Each point is reached from the start by the listed moves, each made 0, 1 or 2 times, or once backwards (-1), plus a little noise. Say if it took an odd or an even number of moves. Then give how often each move was made.
In the rows, 128 means zero.

Moves:
(1): [193,106]
(2): [144,187]
Start: [99,114]
Points:
[181,150] => even (1, 1)
[30,136] => odd (-1, 0)
[101,117] => even (0, 0)

Moves:
(1): [162,130,125,118,122,129,138,131,132,111]
(2): [137,175,148,140,137,131,147,149,143,123]
(3): [133,112,169,117,145,119,120,124,119,138]
(4): [136,120,136,170,134,128,124,128,115,121]
(5): [132,126,123,130,155,137,124,133,119,136]
(6): [122,124,134,123,117,163,130,130,120,131]
(7): [125,127,125,131,128,128,167,116,129,125]
(8): [124,115,130,137,135,120,135,170,127,127]
(9): [131,115,124,132,133,139,131,120,172,135]
Start: [130,137,112,172,132,113,132,125,138,147]
Points:
[136,108,153,122,149,163,225,199,73,148] => odd (1, 0, 1, -1, 1, 2, 2, 2, -1)
[184,158,224,97,109,143,249,167,109,119] => odd (2, 1, 2, -1, -1, 2, 2, 1, -1)
[163,107,92,144,179,86,121,220,194,147] => even (1, 0, 0, -1, 1, -1, -1, 2, 1)
[187,120,232,237,214,169,176,193,35,143] => odd (1, 1, 2, 2, 2, 2, 1, 1, -1)
[89,195,170,215,123,168,225,233,155,143] => odd (-1, 2, 0, 0, -1, 2, 1, 2, 0)

Moves:
(1): [151,129,118,128,128,132,125,126,123,129,129,130,127,132,125,131,129,127,129,130]
(2): [128,145,129,124,120,125,123,124,124,127,130,128,124,132,127,127,129,127,133,126]
(3): [138,128,148,129,124,125,132,124,118,133,131,122,127,131,127,127,130,132,124,122]
(4): [131,130,127,148,126,130,131,125,131,126,119,132,122,129,131,128,128,132,128,126]
(5): [126,137,125,131,149,115,136,125,121,126,129,130,127,122,127,132,121,128,129,130]
(6): [128,130,134,131,134,147,127,135,126,131,131,123,122,135,124,128,131,133,127,134]
(7): [136,128,129,123,121,128,151,130,127,129,123,129,118,128,121,119,135,119,127,129]
(8): [131,129,126,133,128,124,126,143,126,135,126,130,127,124,127,130,128,127,130,125]
(9): [129,136,142,125,124,125,121,136,152,123,137,136,130,128,123,126,125,128,131,127]
(10): [122,123,132,122,133,131,131,118,136,154,121,134,127,122,127,127,126,127,134,135]
(11): [131,129,127,139,119,130,134,126,130,127,148,126,131,126,131,129,124,123,121,128]
(12): [129,131,132,129,129,126,124,127,120,127,126,147,135,137,128,131,138,123,133,138]
(13): [128,133,126,130,124,130,127,131,126,129,121,121,149,141,115,115,130,128,133,125]
(14): [125,124,126,128,131,118,126,129,132,128,133,124,122,147,128,131,135,127,129,129]
(15): [134,132,131,129,127,132,128,128,132,127,128,121,136,128,145,128,124,126,133,131]
(16): [126,129,133,119,124,125,134,131,131,131,130,122,131,128,122,145,131,140,133,126]
(17): [131,125,126,134,134,129,127,126,137,128,130,120,127,113,130,127,152,123,126,126]
(18): [126,133,126,122,125,124,133,133,127,132,134,129,129,126,129,120,128,144,121,126]
(19): [128,120,127,130,125,127,128,128,123,123,130,126,126,125,126,125,126,133,148,124]
(20): [125,125,134,131,126,119,123,129,128,126,124,122,132,128,125,127,127,130,129,143]
Start: [130,119,121,134,113,120,123,132,122,112,121,126,125,130,130,124,128,126,121,124]
Points:
[164,119,148,197,67,160,121,158,84,115,143,68,146,134,124,144,120,139,105,87] => odd (0, 0, 2, 1, -1, 1, -1, 2, -1, -1, 2, -1, 1, -1, 0, 1, 0, -1, 0, 0)
[166,140,183,137,91,118,151,191,141,138,221,128,106,163,111,106,179,139,119,106] => even (0, 0, 2, -1, 0, 2, 1, 2, 2, 0, 2, 1, 0, 2, 0, 0, 1, 2, 1, -1)
[116,179,149,89,75,108,147,202,145,95,148,161,146,163,86,97,163,140,135,136] => odd (-1, 1, -1, -1, 0, 1, 2, 1, 2, -1, 0, 2, 1, 0, 0, 1, 0, 2, 0, 0)
[151,160,128,141,107,123,122,114,114,120,107,113,77,169,108,116,145,163,96,110] => even (1, 2, 1, 2, 0, 1, 0, -1, 0, 0, -1, -1, 0, 1, -1, 0, 0, 1, -1, 0)
[127,98,112,136,93,131,166,113,143,135,101,74,144,160,142,50,203,104,144,131] => even (-1, 0, 0, 0, -1, 0, 2, -1, -1, 1, 0, 0, 2, 2, 2, -1, 2, 1, 1, 0)
[201,165,146,107,81,104,108,134,111,83,131,108,176,249,112,111,141,91,135,156] => even (2, 1, 1, -1, 0, 0, 1, -1, 1, -1, 0, 1, 2, 2, 2, 0, -1, -1, -1, 1)
[157,133,74,174,139,74,147,103,95,55,95,118,81,171,98,98,131,110,164,85] => odd (1, 1, 0, 2, 2, -1, 1, -1, 0, -1, -1, -1, 1, 2, -1, -1, 0, -1, 2, -1)
[188,117,145,230,65,154,167,174,103,108,142,85,105,166,82,64,210,105,112,96] => even (0, 0, 2, 2, -1, 2, 2, 2, 0, -1, 2, 0, 2, 1, -1, -1, 2, 0, 1, 0)
